Each row of a before or after table is a point. The points were changed in one or more steps. Then noise was added and the rows were shuffled. The steps act on how far a point lies along the listed directions, d1 being the first. Write out the steps. A step turns or swaps two directions, mirrors them in a line or flattens them onto one, adds a multiple of one to another, or multiplies one. Angles are multiples of 10 degrees, from the lower direction toward the higher: turns from -170 to 170, lines from 10 to 170 but not 90. Use the fewest steps. Two steps may share a direction if one is a turn and the other turns, adds or multiplies; they go together, in the order done. Otherwise the lowest direction goes first.
(in the rows, 128 means zero)

Directions:
(1): [133 188  85]
(2): [139 170 188]
(3): [201 117 122]
Before (8 x 3)
[[146 171  65]
 [138 168 150]
 [135  87 146]
 [ 71 167 125]
 [115 124 151]
 [176  26 178]
 [108  42 163]
 [124 105 108]]
After (8 x 3)
[[114 143 125]
 [ 84 116 140]
 [206 105 117]
 [148 134 130]
 [ 24  79 179]
 [ 35 130 133]
 [154 183  96]
 [119 120 119]]
Steps: turn d1 and d3 by 80 degrees; multiply d2 by 0.4

Directions:
(1): [168 143 191 184 107 109 136  58]
(2): [114 190 114  66  82 166 151  78]
(3): [184 162 149 124  64 121 120 203]
(4): [169 137  86 174 150 187 198 139]
(5): [169 127  42 132 108  65 115  98]
Before (14 x 8)
[[171 171 106 142  93 104 139 108]
 [176 159  80 142 123 109 138 109]
 [134  97 114 141 162 127 129 112]
 [144 130 140 122 115 159 150 142]
 [147 133 114 114 104  66  84 135]
 [161 142 165 151 126 136 139 148]
 [108 113   7  59 160 116  70 216]
 [134 135 165 118 101  58  93 130]
 [133 161  99 100 117 126 159  76]
 [116 157 138  67  74 126 108 128]
 [134 134 117 139 118 143 146 178]
 [129 126 155  98  93  86  90 151]
 [150 140 131 151 128 123 152 108]
 [171 118 141 148 100 101 112 131]]
After (14 x 8)
[[148 141 138 129 129 143 132 178]
 [155 108 136 157 153 120 129 100]
 [104 115 129  82 111  87  86 156]
 [145 168 100  96 102 126 154  97]
 [123 135 147  98 106  66  90 163]
 [ 63  84  28  98 227 111  86  76]
 [161 114 119 128 102 109 106 161]
 [128 123  95 101 117  69  89 138]
 [ 94 146 113  50  94 134 104 140]
 [110 118 103 137 139 151 148 157]
 [157 168  79 113  96 109 135 152]
 [133 122 123 114 123 163 151 153]
 [173 157  67 131 128 114 135 128]
 [161 145 126 146 115 124 149 137]]
Steps: add 0.3 times d2 to d3; turn d1 and d3 by 60 degrees

Directions:
(1): [ 84 141  98  46 145 174  36 114 160 159 130 112 156  87]
(2): [101 145 168 182  99 172  95 143 178  62 121  48 159 170]
(3): [191  83 123 175 211 113  70 130 186 122  94 171 147 139]
(4): [ 61  76 185 108 142 133 167  68 183 175 117 147 112 186]
Before (13 x 14)
[[ 83 161 137 125  84 151 157 127 120 130 147  77 149 149]
 [130 113 115 104 110 103 203 119  68 147 150 176  72 113]
 [110 150 145 154  96 124 146 153 126  97 139 108 136 132]
 [132 147  78  77 129 127 105 134 107 156 132 144 127  92]
 [121 148 108 146  91 140 118 151 117  91 146  74 139 101]
 [131 164  92  97 110 156  89 153 123 106 124  85 140  99]
 [101 158 139 135  76 137 169 160 101 107 142  97 108 132]
 [137 110  93 121 152 101 138 119 125 167 129 166 111 116]
 [115 147 109 121 107 153  77 129 117 122 137 105 148 106]
 [ 84 106 143 102 168 117 136 101 148 158 143 160 117 136]
 [114 138  92  94 139 144  98 123 111 133 146 141 134  99]
 [ 89 148 117 117  90 128 140 110 112 117 145 105 122 124]
 [ 95 115 166 125 114 142 134 103 154 146 107 116 128 146]]
After (13 x 14)
[[110 133 123 152 121 139  94 117 161  96 128  97 144 141]
 [ 87 128  97  73 149 178   8 105 169 157 124 113 164  96]
 [154 115 157 208 137  89 151 152 138  93 121 146 130 156]
 [130 135 137 172 150 150 102 139 173 115 115  95 176 158]
 [154 116 164 221 123 117 160 167 145  71 111 113 115 178]
 [124 138 164 206  47 120 251 153  73  60 151  97  74 178]
 [ 77 151 118  84 141 145 101 121 127 132 159 118 128 100]
 [ 60 168  87  16 108 188  43 118 161 163 133  90 153  90]
 [130 102 128 154 148 135  92 128 173 112 124 109 143 128]
 [ 60 146  93  39 136 187  40 110 144 151 150 104 161  86]
 [ 93 142 103 116  94 126 159 121 108 147 143 116 107 118]
 [131 120 131 129 140 140  97 124 145 136 107 123 140 119]
 [ 94 140  90  44 154 190  17 116 188 150 105  97 160 101]]
Steps: multiply d1 by 3; turn d2 and d3 by 90 degrees; multiply d4 by 0
